Each row of a before or after table is a point. One or more steps were done to the points. Then noise was added and the rows were shuffled. The steps act on columns, c1 being the first. What was done? A step turns or swaps two columns, mirrors them in a line or flattens them onto one, adds a multiple of one to another, or multiplies or shifts one. Angles are multiples of 10 degrees, from the lower column toward the higher: turns from -170 to 170, lines from 10 to 170 but not 90. Use the fewest steps. Two steps may share a column if one is a turn and the other turns, adds or multiplies; they go together, in the order done. Otherwise the lowest column goes first.
In the rows, zero is written as 128.

Before (8 x 3):
[[206 137 134]
 [ 79  89 110]
 [114  94 102]
 [125 133 170]
 [167  88 105]
 [ 74 152  95]
 [167 187 134]
 [132 104 195]]
After (8 x 3):
[[110 157  80]
 [186 162 126]
 [186  92 139]
 [159 150 104]
 [ 55 130 100]
 [ 83  76 127]
 [ 95 171 175]
 [109 132 164]]
Steps: turn c2 and c3 by -160 degrees; turn c1 and c3 by -150 degrees

Before (13 x 6):
[[126 126  55 101 139 182]
 [127 190 134 169 105  68]
 [ 71  80  48 125 111 185]
 [117 175 205 165  82  82]
 [154  92 116 125  93 127]
 [115 107  45 103 148 178]
 [ 98 128 140 154 187 134]
 [154 149 132 201 183 161]
 [175 119 108 103 114 115]
 [167 117 120 145  75  95]
 [ 89 103  55 125 147 183]
 [162 166 178 136  98 130]
 [186  76 131  76 106 100]]
After (13 x 6):
[[176 120 151  79 179  97]
 [ 81  68 171 166 102  82]
 [179 120 134 100 143 115]
 [117 129  53 125 179 186]
 [157 133  84 101 128 176]
 [145 168 133 196  91 157]
 [158 160  74 105 140 179]
 [ 96 182 124 151 110 129]
 [127  86 132 171  76  68]
 [126  90 174 132 102 130]
 [165  83 138 145 152 102]
 [131 154  72 121 143 176]
 [160 107 133 121 177 127]]
Steps: turn c1 and c3 by 30 degrees; multiply c3 by 0.7; turn c2 and c5 by -110 degrees

Before (12 x 11):
[[146 168 111 134 116 147 145  74 116 118 117]
 [ 92 134 155 117 143 127 123 131 116 110 135]
 [172 145 109 148 128 166 192 115 132 124 118]
 [ 95 119 153 116 102 111  93 134 156 140 172]
 [164 175  92 130 142 171 137 125 102 160 135]
 [103 119 151 117  97 128 101 133 102  95 188]
 [134 104 124 137 103 160 128 108 101 116  94]
 [183 141  96 161 151 125 149 103 110 132 119]
 [119 106 130  78 131 128 110 116 140 110 164]
 [109 110 175 118 126 147 109  97 108 139 175]
 [129 134  74 155 134 157 173  92  99 141 125]
 [148 164  97 156 167 176 107 116 154 127 168]]
After (12 x 11):
[[126 124  96 162 148 182 151 102 117 129 108]
 [174 125  91 129 142 166 138 127 128 162 143]
 [147 133 108 132 114 145 145  75 137 117 110]
 [145 113 174 119 129 109 107  96 103 137 222]
 [157 116  73 155 135 129 173  91 107 138 120]
 [173 150  97 154 166 150 104 116 163 125 208]
 [130 123 155 119 142  95 123 129 120 109 145]
 [129 115 150 117  97 102 102 131 102  94 248]
 [160 112 124 139 103 135 128 110  97 114  60]
 [167 135 108 147 128 170 194 114 136 123 111]
 [130 127 131  80 130 119 111 113 128 111 202]
 [113 137 151 118 101  95  91 131 150 139 215]]
Steps: swap c1 and c6; flatten c2 and c9 onto the line at 60 degrees; multiply c11 by 2

Before (10 x 14):
[[104  96 120 135 147 153 129 107 163 118 127  97 113 148]
 [110 102 145 148 140 118 157 145 151 131 151 121 145 131]
 [ 99 157 119 116 125 128 146 117 101 108 117 101  83  88]
 [125 153 135 174 150 149 115 110 115 100 158 136 132 109]
 [114 165 161 141  96 167 118 149  95 116 157  95 149 150]
 [ 98 107 146 176  91 149 143  98 100 135 111 152 105 150]
 [127 153 116 120 155 114 122 103 149 108 107 155 101  96]
 [ 98 117 187 127  90 141 116 145 113 100 109 130  96 153]
 [130 150 124 169 136 124 164 124 127 142 137  89  84 145]
 [138 122 122 150 154 156 135 120 122 121 158 138 125 136]]
After (10 x 14):
[[ 99 116 134 122 160 144 113 147  67 102 107 101  54 155]
 [132 148 132 227 101 122 164 123 136 140 137 102  19 146]
 [ 99 109 156 253 171 147 143  97 106 134 112 121  70 148]
 [138 126 135 181 115 157 131 120 135 119 162 153 116 138]
 [113 163 157 160 130 167 119 147  90 116 156  82 182 151]
 [126 150 139 242 116 146 115 111 122  99 153 148 139 111]
 [131 154 107 110 127 116 122 102 142 110 110 168  60 100]
 [101 157 158  97 113 129 147 114 131 110 115 103  14  85]
 [106  95  96 143  96 155 129 104 140 114 124 117  89 146]
 [108 106 106 178 111 118 153 145 118 134 152 130 171 131]]
Steps: mirror c3 and c9 in the line at 130 degrees; multiply c4 by 2.5; mirror c5 and c12 in the line at 70 degrees; multiply c13 by 2.5

Before (10 x 20):
[[ 93 104 126 139 157 157  82 147 186 127 170 152 136 124 176 116 146 149
   95 113]
 [136 138 127 166 159  92 152 177 130 114 163  84 102 183 158  87 108 116
  103 135]
 [138 135 157 153 161 128 143 115 195  86 201 100 126 130 122 140 157 160
  104  84]
 [148 155 102 143 131  99  96 175 110 160 131 136 167 129 140 125 163 177
  102 161]
 [123 156 103 114 152 127 137 142 143  97 123 135 107 140 106 107 156 166
  143 128]
 [113 150  79 121 111 162 157 129 127  79 159 112 172 204 175  96  94 139
  166 107]
 [145 152  97  89  99 110 148 120 115  95 170  98 172 137  97  94 151 105
  138 102]
 [132 125 137  87  96 159 100 150 176 162 137 153 155 133  87  96 116 112
  129 140]
 [162  93 135 103 154 108 137 151 162 125 163 122 105 140 125 144 122 141
   78  88]
 [113 107 103 148 100 131 144 142 123 147 121 102 145 186 143 133  97 137
  159  91]]
After (10 x 20):
[[112 173 114 145 129 101  99 176 113 160 133 138 167 131 155 115 164 131
   73 162]
 [133 159 154 155 162 130 145 116 193  86 201 102 125 130 114 111 156 126
   88  83]
 [117 141 112 114 152 124 139 142 147  95 126 134 108 141  73 144 157 159
  103 129]
 [141 128  93 146  97 128 143 144 121 145 118 102 145 185 164 136  95 158
  136  92]
 [ 97  86 156  88  96 158  99 150 177 163 137 152 154 134  25 146 118 121
  144 139]
 [115 144  88 123 111 159 156 127 126  80 158 112 174 205 246 162  98 168
  136 108]
 [ 92 112 123  90 101 109 151 119 119  95 173  98 171 137  48 136 152 126
  153 102]
 [118  68 141 104 157 110 137 152 161 123 162 119 107 139 119  92 121  89
   95  91]
 [140 116 117 140 154 156  79 145 189 127 171 154 137 124 246 164 148 110
   93 111]
 [ 90 177 151 164 157  95 151 176 130 115 164  82 104 185 204 148 108  99
  127 137]]
Steps: turn c1 and c16 by -130 degrees; add -0.7 times c1 to c3; add 1 times c4 to c2; multiply c15 by 2.5; turn c18 and c19 by -60 degrees

Before (9 x 32):
[[ 50 117 219 101 149 138 137 105  80 154  64 116  95  88 157 152 198 123
  159 112 143 128 138  79 117  54 143 146 152 175 154 157]
 [ 69 133 190 126 132 164 110 105  84 167  73 121  78 113 105 140 187 151
  175 107 189 142 137  70 131 127 141 203 144 133 122 163]
 [ 46 168 147 142 155 169 182 114 118 162  73 109  47  99 123 148 213 181
  190 119 208  90  94 103 105  72 160 210 184 155 146 163]
 [135  95  91 122 113  73 105  91 160  81 163 134 137 120 189 152 126  89
  131 146  93 159 130 140 111 142 102 167 163  77 151  90]
 [141  54 132 181  93  82 106 101 155 108 172 167 141 155 145 151 155  82
   92 129 102 126 119 174 133 118 139 153 145  84 157  74]
 [154 157  82 188 169  90  78 145 186 120 145  31  59 115 106 100 193 138
  183 151  98  79  74 127  60 138 137 185 158 207 155 168]
 [149 148 108 171 132 108 127 101 182 113 163 123 165 159 177 197 127 116
  110 116 131 136 170 130 147 131  80 105  92  87 165  94]
 [ 91 171 132  76  92 137 151  82 127 202 121 118 192  88 184 182 155 166
   71  99 130 159 172 171 135 128 136  87  46 103 137  77]
 [111 162 159 101 122 129 146  73 175 189 103 116 143 143 184 141  87 178
   96 117 121 128 141 148 154 118 122 118  71  96 160  65]]
After (9 x 32):
[[ 95 112 219 100 200 140 128 120  79 157  64 115  94  88 159 153 198 125
  160 111 144 127 120  79 108  55 142 144 149 178 154 155]
 [167  83 131 180 124  80  65 133 156 110 169 169 140 155 148 142 155  82
   92 131 102 127 109 171 101 120 138 152 147  83 157  75]
 [128 143 108 172 104 108 138 147 185 110 164 124 164 158 179 201 128 115
  110 119 130 138 105 130 100 131  83 104  92  86 166  91]
 [132 142 161 100 146 128 162 153 177 190 103 118 145 141 183 142  87 178
   95 118 121 126 130 147  72 120 121 118  72  96 161  65]
 [143 121  90 121 120  72  91 112 159  83 163 133 134 119 188 143 127  90
  132 147  92 158 115 140  92 142 101 168 163  77 152  87]
 [ 88 122 146 143 205 172 195 106 118 162  72 110  47  99 125 127 211 179
  191 119 209  90  98 104 115  69 159 210 182 151 145 163]
 [158 148 136  76 170 138 175 138 125 200 120 117 194  85 186 191 156 166
   68  99 128 159 116 172  83 128 136  86  46 104 137  74]
 [ 93 183  80 186  95  90 109  61 186 119 145  31  60 113 109  85 192 140
  183 151  97  79 117 127 143 136 135 187 158 208 157 167]
 [115 143 191 124 183 162 119 128  83 167  73 120  76 114 104 140 188 151
  175 104 189 142 126  73 104 126 141 206 143 133 120 163]]
Steps: mirror c1 and c5 in the line at 140 degrees; turn c2 and c7 by 40 degrees; swap c8 and c25; multiply c23 by 0.7; turn c16 and c23 by -40 degrees

Before (11 x 64):
[[ 82  67 134  77 100  60 125 145 143  52 103 153 148 170 109 124 121  78
  109 170 100 146  83  72  88 185  86 108 152 130 136 152 150 176 141 170
  103 128 118 144 148 118 192 177 129  63 142 102 124 165 165 123 138 140
  158 110 125 147 118 115 111 154 155 107]
 [ 92  89  16 156  71 158  93  72  94  98 131 137 132 107 109 138 130 161
  115 185 123 193 139 136 130 141 121 155  75  70 131  70 122  68 101 148
  102  78 152 150  52 102 118 121 146 142  91 152  87 103 168 102 125 111
  137 116  97 169 160 151 189 118 120 127]
 [153 156 102 220 107 134  83 135  75 107 121 171 127  82 153 175 118  49
  138 129 160  82 128 142 125 149 106 223 173 123 116  54 105  77 107 187
  132 145 111 165 104 127 133 103 110 158  53 188 108 137  37 108 144  61
  126 145 113 155 141 137  75 100 127 144]
 [ 99 173 106 152 110 135 164 167 110 167 115 158  50 164 122 148 152 137
  118 120  95 156 161  61 145  83 158 123  77  90 126 128 131 152  71 131
   82  95 152 108  55 117 122 150 155  69  80  98 121 134  91  80 200 108
  102 104 115  90 191 106 150 105 156 170]
 [133 167 120 135  69 138 116 163 160 167 127 145 189 113 116 142 164 190
  120 150 133 113 137 173 173 134 121  95 120 148 118  96 149 103  38 134
  167 135 160 132 130 117 146 193 160 183 159 154 135 128 118 178 100 149
  142 103 136 120 147  99  85 114  69  87]
 [117 111  93  94 138  88 135 151 124 142 115 176 157  94 119  76  90 143
  158 175 150 121  97 114 139 120  94 104 146 144 112 148 127 110 126 126
  101 122  90 120 132 121 176 141  77  76 122 120 119 111 133 149 101  64
  193 178 149 152 116 134 145  90  92 159]
 [129 105 159 152 113 148 156 136  97 115 143 132 176 100 148 126 145 113
  121 114 160 185 203 165 161 149 168 132 150 158  93 151  41 151 148 151
  132  73  94 171 100 137 168 135 124 138 127 127  85 110 149 134  93 149
  152 138 113 110 146 188 158 159  93 120]
 [ 84  88 165 122 134  83 120 151 140 154 115  70 140  94 158 173 187 179
   93 165  88 148 126  98 137 113  95 153  92 179 157  53 172  96 189 137
  118  75  72 160 155 148 129 177 135 109 121  90  85 185 168  88  69 121
  212 213 183 130  91 110 152 131 161  69]
 [116  97 161  84 152  85 190 182 154 172 149 167 174  57 134 148 170  73
  168 106 124 178 147  73 132 137  84 198 127 108  94 162 155 126 149 170
  198 110 119 140 142 187 123 195 143 132  75 153 143 138  97 150 116 109
  127 148 114 139 162 152 143  96 113 152]
 [106 121 116 100 101  92 181 141 104 125 124 111 129 109 138 120 153 109
  150 158  58 137 141 117 142 166 122 208 171 150 117 118 126 179 109 147
  188 125 120 149 192 176 136 136 139  81  94 131 130  88 133 122 146  32
  126 168 150 157 165 144 105 133  39  51]
 [ 71 116 106 117 140  68 131 133 166  87 121 135 139  91 159  96 161 128
  117 156 181 208  67 127 155 123 109 148  95  57 164  86 117 163 124 158
   79  98  97 155 118 110 150 127 162 122 133 129 135  63 125 123 117  92
  179 178 173 142 112 106 142 122 135  79]]
After (11 x 64):
[[129 110 160 152 113 147 156 137  98 114 144 132 176 135 148 127 143 113
  120 114 160 185 248 166 161 150 167 132 150 158  94 152  41 151 148 150
  131  75  93 172 100 137 167 135 124 138 126 127  85 110 149 134  91 149
  151  98 114 108 147 189 159 158  94 120]
 [ 85 210 165 122 134  83 120 151 140 153 115  69 139  54 158 173 145 179
   92 165  87 148 124  98 137 112  95 153  91 179 157  52 172  95 188 137
  117  75  72 161 154 149 131 176 136 109 122  90  86 186 168  88  69 120
  211  56 183 130  90 110 153 131 162  69]
 [ 71 179 106 117 140  68 131 133 166  86 121 135 139  96 159  95 128 127
  117 157 181 208  30 126 155 124 109 148  95  57 163  86 116 162 124 158
   79  97  96 154 118 110 150 128 161 123 134 130 135  63 125 123 117  92
  179  72 173 143 112 106 142 122 134  79]
 [ 99 150 107 152 110 134 164 168 109 167 115 159  50 132 123 148  76 136
  117 120  95 155 180  62 145  83 159 123  77  90 126 127 131 153  71 131
   81  96 152 108  56 117 122 150 155  69  80  99 121 134  90  80 199 108
  101 171 116  90 191 106 149 106 156 170]
 [106 143 115 100 101  91 181 141 103 126 124 110 129  95 137 121 126 109
  150 158  59 138 149 116 143 166 122 208 172 149 118 118 126 178 109 147
  188 123 120 149 191 177 136 137 139  82  94 131 130  87 132 121 147  33
  126  91 150 158 165 143 105 134  39  50]
 [ 82 151 134  78  99  61 125 145 142  53 103 154 148 120 109 124 188  78
  110 170 100 147  57  72  87 186  86 108 151 131 136 151 150 175 141 170
  103 128 118 144 148 118 192 177 128  63 142 101 124 165 165 123 139 140
  158 174 124 148 119 115 111 154 156 107]
 [152 102 101 219 106 134  84 136  75 107 121 171 126 138 152 175 105  48
  139 129 161  82 127 142 126 148 106 224 173 123 115  55 106  77 108 188
  132 145 110 165 104 127 133 103 111 158  53 188 107 136  37 109 144  61
  125  80 112 155 141 136  74 100 127 144]
 [116 161 162  84 153  87 191 182 155 172 148 168 174 151 135 147 143  73
  168 106 124 178 159  72 132 138  84 199 127 108  94 162 156 126 150 170
  198 110 119 139 143 187 124 195 144 132  75 152 143 139  97 149 117 109
  127  56 114 139 162 152 143  96 111 153]
 [ 93 127  16 155  71 159  92  72  93  99 131 137 132 156 109 138 165 160
  115 185 123 193 145 135 129 141 121 155  75  71 130  69 122  70 100 147
  102  77 152 150  52 103 117 122 145 143  91 152  87 103 168 102 125 111
  138 116  97 169 160 151 190 117 120 126]
 [117  94  92  94 138  87 135 150 123 142 115 176 157  95 119  75 157 142
  158 174 151 121  78 115 139 120  94 106 147 144 111 149 127 110 125 126
  101 122  90 120 133 121 176 140  76  76 123 121 120 110 132 148 100  64
  193  74 149 153 115 134 145  91  92 160]
 [133 168 121 136  69 137 115 162 160 167 126 145 189 167 115 142  78 190
  120 150 133 113 142 174 172 135 122  95 119 148 118  96 150 102  38 134
  167 134 158 132 130 117 146 192 159 184 158 155 135 129 117 179  99 149
  143 127 135 120 147  99  85 112  70  87]]
Steps: turn c2 and c17 by -110 degrees; add -0.7 times c60 to c2; turn c14 and c56 by 120 degrees; multiply c14 by 1.3; multiply c23 by 1.6

Before (13 x 64):
[[ 81 107 189 162  83 173 174 206 170 117 125 131 156 136 112 133 102 119
   85 149 155 158 142  94 104 110 140  69  90 125  67 106 119 126  52 150
  135 108 133  75 127 160 194  76 130 157  52 158 119  89 132 108 162  96
  156 107 182 150 163  56 123  83 106 161]
 [113  94 175 178 112 177 144 126 181  85  92  93 131 103  91 200 152 195
   91 158  72 145 138 109 108 114 101  77 125 137  67 105 170 130  85 148
   99  93 117 125 134 147 149  33 145 171  74 136 126 129 149  99 147 119
  153 203 115 166 125 103 105 138  95 158]
 [171 152 168  42 219  67 109 137 129 148  89  93 152  98 100  90 142 171
  161  80 195  97 237 178 177 139  94 150 120 139 152 223 162 184 139 128
  123 107  70 174 145  42 118  88 102  84 121 103  83 187 130 128 112 169
   52 195  75  59  74 211 198 180  33  75]
 [121 145 183  32 173 119 130  58  90 128 183  93 171 136 106  90 202 190
  117 134 202  54 216 178 209 194  71 174 128  86  82 140  92 152 157 138
  138  72  67 181 185  67  96  79  72  74  86  79  72 165 160  67 131 207
   90 188 107  96 129 172 167 105  83  86]
 [100 133 124 119 135 123  95 172 169 104 177 108  87 142 104  87 123  81
  143 183 136 123 137 118 149  79 178 123 128 101 139 149  85  92  96 132
  113 174 145 116 140 133 160 161 204 137  68 160 181 101 107 150 115 121
  112  88 123 127 111  85 132 159 121 172]
 [ 87  93 138 125 106 136 154 190 147 131 181 122  80 167 176 123 124 108
  111 111 123 124 132 134 136 101 178 101 127 139 153  91  83  49  92 150
  145 123 146 123 120 142 191 162 148 101 121 175 167 158 120 160 162 125
  132 117 163 181 165  74 120 121 165 163]
 [179 128  97 109 123  80 107 133 136 109  96  88 139 123 178  90  85  75
  171 111 150 141 167 117 106 114 206 135 140 130 151 175  77  92  88 110
  132 190  90  85 174 143 173 197 181 117 136 149 136  90 106 145 136 154
  135 155  93 106  74 123 122 227 134 124]
 [ 64 118 122 126  94  86 146 143 156 137 147 108  86 198 128  94  81 119
  135 122 126 155 187 122 136 105 186 134  90  86 138 152  72  65 105 102
  142 135 195  78 131 157 147 151 181 135 143 178 150 115  73 134 136 140
  163 126 108 138 126 131 155 122 162 168]
 [ 53 120 128 159  86 157 152 173 195 132 193 135 128 163  90 117 115 160
   90 158  95 171  99  70 108  94  84 115 112 151 100  98 136  82  78 151
  114  82  86  94 140 143 193  92 114 161  67 107 108 138  93  88 175  79
  173 139 108 196 167  98 110  63 135 148]
 [ 95 154 197 138 124 198 154 140 167  92 134 121 167 134 134 173 138 155
  144 141  90 174  94 144  94 134  96 115 124 151  64 157 182 134 132 125
   71  62 121 105 142 188 170  37  92 168  78 121 162 136 129  79 127  92
  172 169 120 155 150  90 136 117  53 100]
 [ 75  97 157 150 135  87 177 141 180 112 182 120 115 149 119 112  74  89
  108 129 110 125 127 138  91  84 142 124 130 168 117 113  68  63  79  99
  143 162 156  95 104 146 184 117 137 139  52 160 173  95  73 136 179 107
  139 106 136 121 188 115 127 148 175 187]
 [138 125 112  83 177  93 140  89 152 115  96 134 163  59  98  50 152 108
  211  50 119 108 182 128  96 145 129 188 119  75 207 160 139 136 128 102
  173 114 128 106 138  86  93 153 139  92 132 136 122 147 135 120  81 160
  107 167  71  82  73 152 168 211  73  87]
 [170  90 115  66 153  71  97 180 136 123 107 135 105 112 121  56 122 101
  224 118 159 136 169 123 148 136 159 148 117 153 138 149  94 129 107  56
  156 182 154 110  77 109 140 185 142 123 114 157 160  91  90 149 137 168
  137 154  92 145  96 128 132 177 123 155]]
After (13 x 64):
[[115  94 167 187 107 175 150 122 190  76  89  94 136 103  87 202 154 197
   99 155  66 132 137 105 111 111  97  80 119 139  82 105 175 112  79 143
   67  85 117 125 131 141 214  27 146 174  80 138 122 128 156  98 147 116
  159 184 107 168 123 105 112 124  89 159]
 [124 152 183  56 179 125 127  59  85 136 183  93 175 137 106  88 207 190
   41 125 197  48 220 186 214 194  63 183 132  85  77 142  90 107 150 146
  120  77  69 188 180  64 155  71  68  73  86  84  68 173 158  65 122 204
   88 179  93  94 134 176 162 183  81  84]
 [ 75  89 159 161 141  86 175 150 178 112 183 127 125 149 122 114  68  91
  188 122 112 123 125 145  95  79 139 128 135 162 129 108  66  83  79 103
  146 162 159  93  98 144 171 119 148 143  47 150 172  93  79 130 186 108
  135 120 131 119 187 113 124 131 184 201]
 [ 93 152 199 156 121 189 155 145 159  92 141 116 174 141 143 179 140 161
  173 142  92 174  90 146  91 129  93 117 124 148  65 157 166 159 134 134
   57  59 123 109 138 192 198  35  88 162  73 123 162 140 138  82 135  96
  174 152 122 158 150  85 139 136  51 103]
 [175  86 109 106 148  66  99 177 144 128 106 129 112 104 118  60 125 105
  238 120 157 128 166 123 149 140 152 145 120 146 158 147  84 181 102  46
  155 178 157 105  77 105 169 183 140 119 120 166 163  94  84 150 138 175
  137 150  94 148  94 126 134 196 116 162]
 [ 86  95 142 115 104 125 145 188 142 134 184 126  84 173 180 130 118 107
  162 115 117 127 135 138 134 103 177  96 127 140 135  87  74  65  95 145
  145 127 147 121 121 138 192 155 151  98 112 183 167 158 123 164 168 126
  121 130 158 175 159  75 124 117 158 161]
 [110 131 129 134 137 126  97 169 165  92 169 103  86 146 112  91 122  66
  180 182 143 130 126 122 149  80 180 126 119 106 157 146  83 121 100 142
  131 175 143 119 135 130 121 161 205 139  75 155 178 108 108 149 115 116
  106  88 118 133 106  90 134 149 124 175]
 [ 57 128 126 134  81 155 150 173 195 134 197 130 131 171  91 117 114 160
  160 154  96 167  95  62 101  97  84 116 110 152  72  97 139  92  80 149
  107  86  93  91 144 144 206  82 129 150  64  99 108 136 101  87 173  70
  169 133 110 189 172  98 119  76 139 149]
 [178 124  89 171 128  75 113 129 136 103  98  90 137 114 172  83  96  78
  244 109 151 146 168 119 109 111 204 136 138 122 198 172  74 144  93 111
  126 198  99  84 173 147 204 197 189 118 135 149 137  92 104 142 129 153
  132 158  99 107  70 116 125 195 139 117]
 [ 53 121 119 123  96  83 142 136 140 140 153  96  81 198 139  93  81 119
  235 119 129 159 181 119 134  96 188 140  91  86 140 154  71 121 107  97
  139 130 195  73 126 155 144 149 180 136 136 186 153 109  69 136 136 140
  172 124 103 139 125 122 150 132 155 165]
 [ 85 106 189 138  77 168 174 204 173 112 128 131 163 126 107 131 104 117
  164 151 157 153 138  97  95 110 137  70  93 128  55 100 115 132  55 149
  142 110 132  76 129 161 178  63 127 163  56 163 123  90 125 104 163  98
  163 108 185 152 164  52 121  91  94 163]
 [167 151 166  91 227  69 110 135 130 142  95  99 147  95  99  90 147 171
   74  75 194  98 227 186 174 143  96 157 120 145 169 212 165 171 138 131
  107 110  66 157 141  46 184  88  96  78 121 100  82 188 131 126 108 174
   63 193  73  60  62 209 199 205  35  79]
 [138 121 115 113 181  92 143  87 155 116  98 135 162  64  96  53 156 118
  227  45 119 110 175 121  92 143 127 186 124  89 236 159 134 188 126  99
  156 110 125 103 136  85 145 154 129 103 130 133 124 150 132 120  86 156
  106 183  68  80  73 143 172 181  72  82]]
Steps: turn c31 and c62 by -30 degrees; turn c4 and c62 by -40 degrees; add -1.5 times c40 to c19; turn c19 and c34 by 30 degrees; turn c37 and c56 by 20 degrees; add 1 times c56 to c43
